Every row gives one point. The window is the flat piece filled in between its corners: a triangle in 3 columns, a solid with four corners in 4, and so on. A path goes straight from each point to the next, and from the last back to the first. List the points from which the path goes on through the window.
In the rows, zero is written as 128.

Window:
[[166 141 207]
 [ 89 169  56]
 [ 85 131 104]]
Path:
(1): [174 107 173]
(2): [118 167 237]
(3): [ 38 157 131]
(4): [130 114  91]
(5): [171 126 121]
(6): [ 72 153 150]
(7): [108 169 161]
(8): [201 109 158]
(9): [171  97 121]
(10): [ 65 152 148]
(11): [ 63 165 161]
(12): [170 139  81]
Through the window after points: 3, 5, 7, 11

Window, 4 rows:
[[108  93  78  91]
 [193  64 186  56]
 [108 174 101 135]
 [134  21 160 158]]
Path:
(1): [136 154  82 147]
(2): [150  78  73  90]
(3): [ 42 111 126 117]
(4): [ 78 135  93 128]
(5): [181 112 109 141]
(6): [168  72  55 125]
(7): [ 90 105 104  87]
(8): [ 65 175 156  98]
Through the window after points: 2, 6, 8

Window:
[[249 129 104 135]
 [ 59 125 117 115]
 [ 70  93 110 161]
 [103 153 154 156]]
Path:
(1): [111 125 155 145]
(2): [120 112 143 107]
(3): [113 169  83 148]
(4): [182 151  91 166]
(5): [228 109 125 131]
(6): [131 104 169  96]
(7): [161 148  57 158]
(8): [159 203 110 168]
Through the window after points: 6, 8

Window (6 x 6):
[[ 89 115 116 112 134 145]
 [ 96 139 148 169 137 151]
 [139 129 210  99 136  87]
 [139 125   7 167 136 148]
 [104 175 119 133 150 147]
 [131 132 141 101  76  91]]
Path:
(1): [ 66 126 131 189 141 120]
(2): [135 136 129  80 126 171]
(3): [174 122 203  97 119 109]
(4): [ 54 149 143 133 149  86]
(5): [ 90 163  96 154 129 124]
(6): [154 123 206  92 132 154]
(7): [179 157 125 105 114 156]
(8): [ 99 114 123 122 131  82]
(9): [116 114  98 128 106 100]
(10): [148 136 102 126 105 131]
(11): [187 124 138 108  90 139]
(12): [ 23 128 117 124 174 130]
Through the window after points: 1, 3, 5, 11

Window (8 x 8):
[[113  90 123 103 178 179 127 107]
 [ 81 128 128 132 147 164 184 130]
 [132 111 120 174 140 143 130 152]
 [154 236 226  99 117 135 109 120]
 [ 70 212 236  74 110 173  64 144]
 [ 80  54 128 127 179  79 147  93]
 [ 92 121  75 134 141 142 126  93]
 [209 151  97  79 135  25 147 196]]
Path:
(1): [121 145 107 134 211 140  68 137]
(2): [108 118 196  83  74 119 168  97]
(3): [157  74 213 116  79 222 117 145]
(4): [ 99 132 101 102 203 137 130 100]
(5): [ 65 174 153 121 199 148 129  72]
(6): [102  71 151 121  88 159 124 155]
(7): [100 120 205 136  91 129 133 103]
(8): [169 208 102  86 224 145 101 197]
Through the window after points: 3

Window (9 x 9):
[[ 89 127 212 163 139 119  89 123  46]
 [211 148  92  54 146 114  86 129 204]
 [ 95 121 206  77 142 182 136  47 201]
 [171 163 106 192 147  90 153 138  81]
 [200 168 185 142  74  90 148  88 135]
 [208  58 127  83 157 170 148 171  82]
 [ 76  21 114 130 165  81 174 205  57]
 [ 90  57 143 176 165 150  36 174 182]
 [ 89 167 193 110  81 190 103 100 169]]
Path:
(1): [114 105 133 133 124 146 124  96  72]
(2): [129 121 125 121  76  99 106  73 139]
(3): [129 160 187 138 143 137 121 125 140]
(4): [187 139 138 108 189 118 149 158 163]
(5): [163 101 109  87 108 130  84 125 121]
(6): [109 103 124 114 117  87  69  97 148]
(7): [175 168 200 131 169 190 170 155 174]
(8): [ 92 124 230  97 145 174  83 199 216]
Through the window after points: 4

Window, 11 rows:
[[239 102 143 110 105  40  88  51 113 110 159]
 [165  83 109 115 135 181 185 158 159 158 153]
 [179 116 114  66 149 186 115 144 121  98 116]
 [115 111  39  99 137 146 140 156 103 148 153]
 [209 175 125 125  65  11  87  58 180 118 122]
 [139  85  75 151 149 129 166 186 136  89 121]
 [ 48  92 124 121 193 128 116 153 137 172 118]
 [191  84 123 117  47 141  92 109 112 108 124]
 [ 15 104  97 129 201  56  53 165 228 150 209]
 [ 90 169 141 104  90  66 128 157 100  94 193]
 [ 53 200 118 177 151 159  94 172  69 113 212]]
Path:
(1): [107 132  80 142 167 132 156  86 130  93 137]
(2): [ 91  86 122 105 162 147 142  79 149  88 121]
(3): [125 108 109 128 147 117 119 185 145 184 163]
(4): [132 173 112 111 128  67  84 226  93 177 166]
(5): [ 69  84  99 150 171 201 141 100 129  77 165]
(6): [ 93 141 126 104 126  90 105  60 129 113 199]
(7): [199 100 110 138 131  83  94 220 116 115  96]
(8): [168 160 129 122 106  77  96 128 133 135 144]
(9): [117  98  94 135  95  84 125  89 138 101 171]
(10): [ 26  79 126 100  92  83 154  65  87  63 105]
(11): [225 177  90 132 169 151  69 204 184 204 222]
(12): [139 145 160 109  96 153  63 243  94 165 214]
Through the window after points: 2, 12

Window:
[[122 140 178  62  72 135 135  36 133 126 123  72]
 [ 99 177 125  79  81 169  94  41 133  59 155 101]
 [133  91 101 119 174 194 107   7 164 157 115 113]
 [133 149 110 105 165 152 172  55 168 109 147  77]
 [ 90 154 151 134 158 179 142  42 103 117  88  95]
 [142  62 120  86 104 145  69 207 105 141 151  71]
 [115  96 115  88  86  75  71 208 124 168 181 165]
 [155  61  46 132  85 108 111 157  96 159 126 115]
 [167  44 134 140  73 128 105 198 131 123 160 155]
 [213 120 119 105 123 134  81 153  99 148 120 121]
 [154  95 108 162 112 108  65 150 164 147 106  86]
 [115 163 115  91  99 206 141  81 170 144  96 104]]
Path:
(1): [160 101 108 180  58 146  97 166 104 140 172  90]
(2): [154  66 130  46 126 114  92 143 166 132 113 147]
(3): [123  88 129 101 111 141  98 118 140  93  99 130]
(4): [144 127 115 117  88 164 127 127 145 155 152 110]
(5): [123 132 132 109  88 155  90 100 136 131 155 100]
(6): [171 116 136  65 170 113 134 136 120  80  81 146]
(7): [149  48  25  47 138  86 142  75  94 106  72 101]
(8): [128 152 171 127  97 192  99 122 146 141 174 114]
Through the window after points: 3

Window, 14 rows:
[[ 75 174 249 142 163  78 131 103 110 144 179 160 179  88]
 [135 118  99 112 136 152 129 147 129 111 144 193 107  99]
 [152 107 114  92 113 121 124 102 110 100 140 143 137 157]
 [105 124 116 130 142 160 101  75 148 142 169 164 127 129]
 [146 153 146 128 123 189 164 149 121 109 105  59 144 182]
 [119  86 123  92 108 145 115 114 128 171 153 125 111  91]
 [ 26 170 207 164 118  73 118 127 125 104 192 134 192  95]
 [161 163 173 104 133 166 118 150 182  82  76  55 210 140]
 [165 155 162 163 129 127 171 139 167 103 141  75 211 132]
 [110 103 116 133 125 154 110 114  80 143 150 186 178 106]
 [150 196 123  94 136 139 159 165 158 124 120  78 215 168]
 [155 127 128 105 126 160  76 138 110 120 207 164 145 106]
 [148 127 122 141 100 129  78 132 123 159 137 172 119 131]
 [139 190 130 135 133 135 139 106 117 106 109  57 161 111]]
Path:
(1): [111 130 131 105  81 174 171  97 127 162 145 126 174 127]
(2): [159 133 133 130 183  96  57 137 126  67 132 125 122 130]
(3): [127 131 160 126 151 129 102 162 125 116  98  56 157 143]
(4): [154 159 147 126 112 155 143 116 161 110 141 132 186 128]
(5): [131 190 115  45  34 169 162 142 100 100 140 106 121 117]
(6): [149 102 129 175 181 139 106 124 148 133 128 122 193 152]
(7): [132 158 126 131 186 119 143 156 131  75  93  78 161 156]
(8): [137 160 184 108  72 147 131 102 144 162 188 135 179 115]
Through the window after points: 1, 3

Window (14 x 14):
[[192 122 110 120 105 189 158  48 175 162 163 116  83 135]
 [116  21 106 166  60 102  58 190 131 133  33 144 107 107]
 [111 129 117  93 128 147 149 103 196  91 196 120 131  54]
 [123 130 115 143  47 100 184 180 124  97 118 144 212 166]
 [145 172 195 133  91 153 174  36 186  96 126 144  42  86]
 [ 99 125  70 100 115 161 249 140 190  99  65 141 118 150]
 [ 64 133 147 190 154 128 175 145 104 139 161  75 129  93]
 [196  63 165 178 136 181 167 201 112 126 135 100 136 151]
 [180 121 141 135  81 222 125  88  71 140 124 183  74 111]
 [106  80 192 102  99  93 196 122 122 140 141 116 111 131]
 [137 102 159 117  41 114 177 142 126  32 113  64  96 145]
 [138  92 121 168 141 104 116 182  83  77  94 131 139 171]
 [ 68 141 164 150 159 176  88 166 141 148 172 106 101 119]
 [ 77 150 117 171 121 119 110 174 139 114 162 153  21  83]]
Path:
(1): [185 146 103 128 114 145 125 135  87 152 100 145  68 104]
(2): [ 64  45 199 192  88 175 166 145 152  83 150 104 157 176]
(3): [142  72 165 193  81 201 137  71 114 108 143 190 139 176]
(4): [122 149 132  80  98  76 151 170 161 120  83  70  35  44]
(5): [185 175 133 112  94 124  90 134 185 180  85 153 118  85]
(6): [ 85  59 151 161 110 191 190  95  91  72 179 115  64 141]
(7): [ 90 103 113 173  93 165 204 141 158  50 139 140 146 117]
(8): [151 123 153  89 148 117  78 151 126 232  75  95  48 128]
Through the window after points: 3, 5, 7

Window:
[[166  87  69 148 111 151 105  50  87  35 154 104  78 105]
 [ 75 142  72 189 107 123 209 160  72 124 119 145  87  84]
 [ 41 191  77  75 127 162 196  71 121  88 165 113 117 193]
 [133 113  71 154 126  96 184 135 144 122 130 245 194  52]
 [108 152  99 135 126 167 127 154 127  77  72 193  58 169]
 [181  78 143 155 197 192 143 131 168  75 158 162 157 118]
 [122 181 146 213 164  31  67 193  88 114  89  78  92  77]
 [102 106 188 161 123 114 115 182 178 141 153 172 181 154]
 [194  71 113 129 169  90 157 132 105 200 138  88 140 107]
 [152 160 119 176 166  43  66 213 188 126 248  58  83 115]
 [138 142 100  90 122  82 207  83 131  48 195 114  34 148]
 [ 92 183 159 162  97 184 113 143 120 144 138 191 136  47]
 [ 52 128 147  62 130  81  81 214 113  44 137 165  56 121]
 [146  85 132 108 185  76 116 138  41 114 180 161  53 157]]
Path:
(1): [ 93  85 109 148 152  66 145 128 186 127 135 184  90 102]
(2): [167 155 131 133 115 171 110 161  34  70 161 105 150 130]
(3): [143 188 185  97  94 132 159 134  57  68 169 142 163 160]
(4): [ 80  82  45 150 168 123 152 110 155 126 112 169  47  98]
(5): [ 75  58 161 167 219 141 156 137 153 172 124 209  83 104]
(6): [168 219  83 113  51 104  87 150  52  36 151 106 104 130]
(7): [149 136 124 152 132 123 145 160  87  91 171 151 107 120]
(8): [ 95  97  95 149 141  63 118 121 167 123 103 123  69  76]
(9): [103 104 134 155 172 164 148 134 192 102 126 165 134  82]
(10): [211 114 150 146 120  99 115 175  48 101 205 134 147 213]
(11): [161 160 114 123 131 121 145 185 111 121 157 123 118 109]
(12): [ 79  78 132 209 179  85  56 132 164 131 143 141  98 135]
Through the window after points: 1, 5, 9

Window:
[[178 138 147 139 130 134 110 117 160 116  93 179 138 132]
 [144 120  95  92 101 169 180 163 152 179 148 122 191 143]
 [114 141 124 107 106 119 183 183 129 138 122  98 114 169]
 [110 130 145 137 113  95 135 144  66 124 185 219 101 144]
 [159  84 138 189 163 126  72  96 115 158  99 104 104 168]
 [ 75 188 185 140 135  93 123 154  70 170 133 127 109  93]
 [152 114 149  88 133 111  63 168 178 124 111 121 120 156]
 [158 130 134  94 143  69 146 159 136 168 147 137  97  96]
 [135 181 221 197 160 175 135 147 109 154 201  98 145 249]
 [ 92 117  87 136 137  91 123 109 130  82 145 139 123 126]
 [144  78 137 111 194 113 126 161 102 111 131 133 112 150]
 [206 147 125 168  92 139  75  97 108 108 115 126 171 120]
 [ 78 118 135 116  75 118 145 207 196  98 123  93  98  64]
 [162 140  49 133 141 165 131 163 127 135 145 190  91 131]]
Path:
(1): [112 129 115 182 144  27 113 164 121 145 135 152 155 140]
(2): [135 130 148 119 136 147 119 142 117 138 127 121 101 125]
(3): [139 140 143 103 108 168 108 116 165 122 111 135 104 116]
(4): [155 119 134 176 135  93 115 152 117 129 123 134 145 139]
(5): [141 146 117 191 110 108 104 220 139 125 161 158 145 132]
(6): [120 122 148 107 120 139 130 108 126 115 115 113 116 130]
(7): [145 137 121 118 150 151 107  98 107  91 143 121 102 142]
(8): [144 105 121 157 125  94 117 171 137 148 120 149 147 134]
Through the window after points: 1, 3, 7

Window (14 x 14):
[[168 147 169 201 150 247 127 156 138 146 177 169  68  53]
 [119 113 158  49  84  73 115 141 121  92  74 159 139 160]
 [130 132  49 131 105  81 118 156 148  58  64 181 139 120]
 [118  98  87 118  83 119  36 141  89 142  91 144 115 160]
 [145 128 124  87 143 157  58 163 140  71  64  91 116 131]
 [227 156 146 214 116 237 161 131  66 113 131 127  12  71]
 [ 80 137  75  70  92 116 121 162 167 110  62 146  54 142]
 [152 119  89 112  27 111  93 146 209  39 109 155  85 159]
 [122 107 132 145 134 166 138 133  86 195 155   7 153  81]
 [198 134 139 215 177 237 166 123 128 136 150 133  59 164]
 [ 63 204 123 144 106 162 118 157  70 118 171  63 149 136]
 [ 36  86 156 172 117 241 152 151  53 127 136  39 159 102]
 [ 70  89 105 102 120  39  78 167 113  59 128 114  89 143]
 [120 124 102  90 119 135  84  45 151  74  92 144  95 120]]
Path:
(1): [130  86  61  62 100 149 112 117  75  94 100 149 108 137]
(2): [120 129 102  60 109 144 142 199 137 103 173 162 114  84]
(3): [126 127 171 204  95 138  92  94  70 118  31  63 115 195]
(4): [123 135 159 162 129 144 127 139 115 115  96  82 109 142]
(5): [134 146  37  78 108 206 109 146 125  82 192 142 104  72]
(6): [144 148 101  67 128 156 132 166 122  77 152 171  80 124]
(7): [118 112 167 153  98 138 106 132 131 136  83 126 119 118]
(8): [105 146 166 138  95  96  85 163 155 120  93 125 109 146]
Through the window after points: 6, 8
